Each point is reached from the start by the listed moves, each made 0, 1 or 2 times, or once backwards (-1), plus a little noise. Say if it took an odd or an even number of moves. Then give how often each move was made.

Moves:
(1): [19 -1  3 14 -6]
(2): [ 1 16 -3 -7 -8]
(3): [  3   3  24 -10  -5]
Start: [  1 -15  18   1  -6]
Points:
[-13  23  33 -37 -23] -> even (-1, 2, 1)
[-22 -34  -6   4  14] -> odd (-1, -1, -1)
[-12   9  60 -40 -19] -> even (-1, 1, 2)

Moves:
(1): [ 22 -13   4   2  -2  -2  -4  -8   2]
(2): [ 13  20 -14   2   1  -5  -1  -2   9]
(3): [ 2  7 20 -3 -4 -2 -8 -3  3]
(4): [ 6  8  4 22  3  1  5  1 -7]
(5): [ 5 -7  8 -1 18 -1  3 17 -3]
(6): [ 3  3 -2 -5  8 24 -5 -1 -5]
(7): [ 6 10  4  3 -1  6 23 -2  8]
(8): [  0   0  -2   4 -13   3   6  18   4]
Start: [-10  -1   5 -24 -11   2  -7   9 -14]
Points:
[ -6   1  14 -36 -12  48 -42  24 -24] -> odd (0, 0, 1, 0, 0, 2, -1, 1)
[  9 -33  59 -33 -15  47 -43  49 -26] -> even (1, -1, 2, 0, 1, 2, -1, 2)
[ 26  11  45  16 -33  22 -30  35 -24] -> odd (1, 0, 2, 2, 0, 1, -1, 2)
[ 23  14  58   5 -40 -17  12  15   2] -> odd (1, 0, 2, 1, 0, -1, 1, 1)
[ -2  23 -60 -50  -2   8 -43 -26  -5] -> even (0, 2, -1, -1, -1, 1, -1, -1)

Moves:
(1): [ 6  0  4 -3  3  4 -4  1 -9  0 -3 -5 -3]
(2): [ 4 13  4  4  4  2 -5  1  7  8  1 -2 -5]
(3): [-3 -6 14  6 -4 -7  1 -5 -6  3 -1 -4 -2]
(4): [ 6 -5 -2 14 -1 -2  6 -5  2  1 -4 -1  4]
(5): [ 3 -6  3 -3 14 -5 -4  1  0  1  7 -1 -3]
(6): [-9  2  7  4  1 12 -6 -2 -2 -2 -3  1  3]
(7): [ 3 -2 -1 -3  1 -1 15  5  3  0 -4 -3  0]
(8): [ 0 -4  5  2 -5  3 -2 13 -7 10  2 -4  1]
(9): [ 9 -7  3 -1 -3  4 -7 -8 14  4  0 -4 -3]
(10): [ -7  -8  -7   2  -2   5   6 -10  -2  11  11  -5  -8]
(11): [-2  3  3  4 -1  9  5  0 -2 -7 15 -3  0]
Start: [ 8  1  0 11  8 -9  8  2 -1  2 12  0 -1]
Points:
[ 10 -12  51  13 -10 -17 -29  18 -15  21  12 -10  -2] -> even (0, 0, 2, -1, 0, 0, -1, 2, 1, -1, 0)
[ 24   4  -9  34  -7   5  23  -3  35 -10 -17   8  19] -> odd (-1, 0, -1, 2, -1, 1, 1, 0, 1, -1, 0)
[-16  27  29  54  -1  33  51  -4  -9  12  27 -18  -7] -> odd (0, 2, 1, 1, -1, 2, 2, 0, -1, 1, 2)
[ 60   7  10  -9   1   7   2  24  25  20 -34 -17  -7] -> even (2, 1, -1, 0, -1, 0, 2, 1, 2, -1, -1)

Moves:
(1): [ 7  3  2 -2 -1 -1 -2  6 -3  0  4 -3  1 -2 -1  6  5 -2  0  4]
(2): [ 3  5  0  1  0  4  2  1  1  2 -2  0  3 -2 -1 -2  3  2  0 -2]
(3): [  0   1   9   2  -4  -2   0   6   5  -4 -10  -2 -12   1   1   4   0   5
  -1   5]
(4): [ 5  6  7 15 -2  7 -3 -5  6 -4  7 -8 -4 -7  1  4  6 -9  4  2]
(5): [ 5 -6  3 -1 16  3  4  0  0  7 -3 -2  2 -1  1  1 -3 -1  2  4]
(6): [ 0 -5  1 -1 -2  6  4  2  2 -3 -4 -5 -1 -6  2 -5 -3 -4 -2  8]
(7): [-1 -3 -1  4 -4 -2  8  2 -1  6 -1 -4 -2  0  0  2  2 -3 -3  4]
(8): [ 5 -3  5  5  7 -1 -9  4 -2  0 -2 -4  5  2  7  2  8 13  6  3]
(9): [ 2 -3  0 -1 -1  0 -3 -1  8 -2  0  3  5  5  1 -1  2  1  4 -3]
(10): [ 2  4  5  0  2  0 -1 -3  0  6 -2  1  4 -3  3 -1  2 -4  2  3]
(11): [  0  -8   2 -10   1   7   4   3   7   2   6  -3   2   2   8  -8 -10   9
   3  -5]
(12): [-1 -1  0  5  2  0 -3  3 -3  7  1 10  6  0 -9  1 -5  7  4  0]
(13): [ 2 -2  8 -2  2 -1  4 -6 -2 -1  3 -6  8 -6 -3  2  1  0 -4  0]
(14): [-9  5 -1  2 -1  4 -3 -2 -1  5  2 -2  0  6 -8 -2  3 -6 -3  2]
(15): [-3  5 -3  4  2  2  1 -3 -2  3  0  3  5  3  2  5  0 -2 -6  2]
(16): [-6  6 -5  0  7 -4  1 -3  2  6 -8 -3  6 -7 -2  8 -1  3  5  5]
(17): [  1  -4   4  -3  -1   8   5 -11   2  -8  12   2   0  -2   2  -3  11   2
   8   3]
(18): [ 5 -3 -3 -2  0  2  2 -5 -1  4 -4 -3  0  3 -2 -2 -4  3  1  7]
Start: [ 0 -5 -2  1  0  5  2  5  1  4 -2  1 -2  5  3  7  0 -4  5  5]
Points:
[ 14  -4  -7  18  12  53  15 -13  14  33  11 -21  46  -5   3   6  13   6
  20  46] -> odd (1, 2, -1, 1, 0, 2, 1, 1, 1, 0, 1, 1, 0, 1, 2, 1, 1, 2)
[ 13  28  25  39  -4  31 -23  25   8  34   5 -36   9 -19   6  14  36   1
  32  39] -> odd (2, 2, 0, 2, -1, 1, 1, 2, -1, 2, 1, 1, -1, 2, -1, 1, 0, 0)
[  5 -10  24  60  -3   9   5  10 -13   4  -9 -16  -8   1   4  27  21   4
 -13  36] -> even (-1, 0, 1, 1, 0, 1, 2, 2, -1, -1, -1, 1, 1, 0, 2, -1, 0, 0)
[ 45 -15  45  39  23  16 -13 -15 -14  20  21 -16  29 -27 -13  12  18 -22
  22  35] -> even (1, -1, -1, 2, 1, 1, 0, 1, 0, 2, -1, 2, 2, 0, -1, -1, 0, 1)

Moves:
(1): [ 3 -6 -4 -1  3 -2  1 -3  6 -8 -2 -1  4 -1  1 -2  3  2 -3 -3  2 10  2 -2
 -3 -6]
(2): [-1  4 -6  2 -3 -2  1 -1 -1  0  3  8  0 -2  4  0 -4 -5 -1 -2  0  4 -5 -1
 -9  0]
(3): [-10   3   3   1   7   7 -11   6   6   2   5  -5  -1   4   2  -7  -1  -1
  -1  -3  -3   1   6   2  -6  -8]
(4): [ 3  1  0  9 -5 -1  2  4 -6 -8 -5 -3  0 -1 -8 -2 -1  3 -4 -1  2  5  4  1
  3  3]
(5): [ -2  -4 -12  -1   7  -4  -1  -6  -7 -10  -6  -6  -6   1  -3  -7   1   0
  -1   1  -1 -11   2   2  -6  -1]
(6): [  1   1   1 -12  -2   0  -1   5  -1   0  -2  -1   1   3  -1   9   4   1
   2   1   0   1   4  -8  -9   8]
(7): [-1  7  3 -2  4 -3  2  1  1  0  2 -7 -1  6  7  1 -2 -7 -4  3  0  3  6  7
  6  3]
(8): [-1  0 -3  4 -3  3  4  1  1  5  0 -1  5 -4  0 -1 10 -2  0 -1  4  0  8  0
 -5 -5]
(9): [  3  -8  -9  -1  -1   8   3  -4   2  -3   6  -1  -2   3  -4  -3  -1  -2
 -11   5  -5   2   3  -3  -4   6]
(10): [ 3  3 -6 -4  7  5 -4 -9 -3  6  3  4  3  0  1  3  4  5 -1 -3 -6  5  1  0
  2 -1]
(11): [ -2  -4  -3   0  -2   8   2   3  -4  -3  -2   5  -3 -10   6   2  -4   3
   2   3   1   4   1   4   4   7]
(12): [ 1  4  5 -3  2  1 -3 -5  2 -4 -4  8 -1 -5  1 -6  0 -2  6 15  4  4  4  3
 -5  1]
(13): [  2  -1  -1  -2  -3   6   0   1  -1   0  -4   2  -1   2   0  -6  -1 -10
   4  -7  -8   1   1   1   1   0]
(14): [ 0  5 -3  3 -3  2  2  5  5 -4 -4  9  4  2  3  1 -2  3 -2  0  0 -5  4  1
  2  2]
(15): [  0   0   2   0   2   5   0 -10   6  -3  -2  -8   3  -6   5  -3   0   2
   0   0  -3   1  -1  -4   0   2]
(16): [ 0 -3  6  6 -1 -2  1 -3  1 -3  1  2  1 -1 -1  8  6 -1  0 -1 -4 -2 -2  4
 -4  2]
(17): [-3 -1 -1 -1 -2 -4  1 -2 -6  3  0 -2  2  7  2 -4  0  9  7 -2  2  1 -2  4
 -2  8]
(18): [ 4  5  1 -1 -8 -3  1  9  7  5 -8  1  6 -5 -7  1 -3 -1 -6  2 -4 -1  1  6
 -7 -4]
(19): [ 1  3 -2  6  6 -1 -2  6  4  1 10  2  7  1 -5  5  1 -3 10  2  2 -3 -7 -4
  2  7]
(20): [ 7  2  2  4 -2  1  7 10 -1  1 -7  1 -3  7  6  3  1  2 -1 10 -4  1 -2  0
 -9 -5]
(21): [ 2 -2  1  1 -2  6 -4 -4 -7 -4 -1  0  9  1 -2  9 -3 -3  3  0  8  0 -6  1
  3 -1]
(22): [-8 -6  1  1  4 -5  5  5 -3  0 -7  1  0  2  0 -2 -4 -1 -4  2 -3  0 -2 -2
  0  2]
(23): [ 0 -3 -1  1  2 -3  3 -1  0 -5 -4 -1 -3 -1  2  8 -9  2  5  2 -4  2  9 -3
 -4 -2]
(24): [ -3   2  -5  -2   9   5   3   2   1   2  -2  -1 -11   3  -4   1  -5  -2
  -2  -7   3  -1  -8   8  -2   6]
Start: [ -4   5   2   2   9   2  -2  -3   1 -11   0  -1  -2   5   4  -1   3   1
  -7   0  -3  -2  -7  -5   0  -8]
Points:
[  1   2   2 -21   0 -33  26 -21  20 -22 -42 -35   1   4  27 -30   8  -8
  -6  27 -12   1  60  -2 -19 -26] -> even (1, -1, -1, -1, 1, 0, 2, 2, 0, -1, -1, 1, 1, 0, 1, -1, 1, 1, -1, 0, -1, 0, 2, -1)
[-10  57  -8 -19  37  20 -28  34  -1 -14 -33 -26 -26  36 -25 -11  13 -38
 -12 -15 -14 -20  44  33 -23 -10] -> even (-1, -1, 2, 2, 2, 2, 2, 1, -1, 1, -1, 1, 2, 1, -1, 0, -1, 1, 0, 0, 0, -1, 0, 2)
[-15  -5 -39  44  53  17   8   6   7 -34   1 -45  -2  41   2   0 -17 -15
 -36 -13   3  19 -26   6 -52 -39] -> even (2, 2, 2, 1, 1, -1, 1, 1, 1, 0, -1, -1, -1, -1, 1, 0, 0, 0, 1, 2, 2, 1, 1, 2)
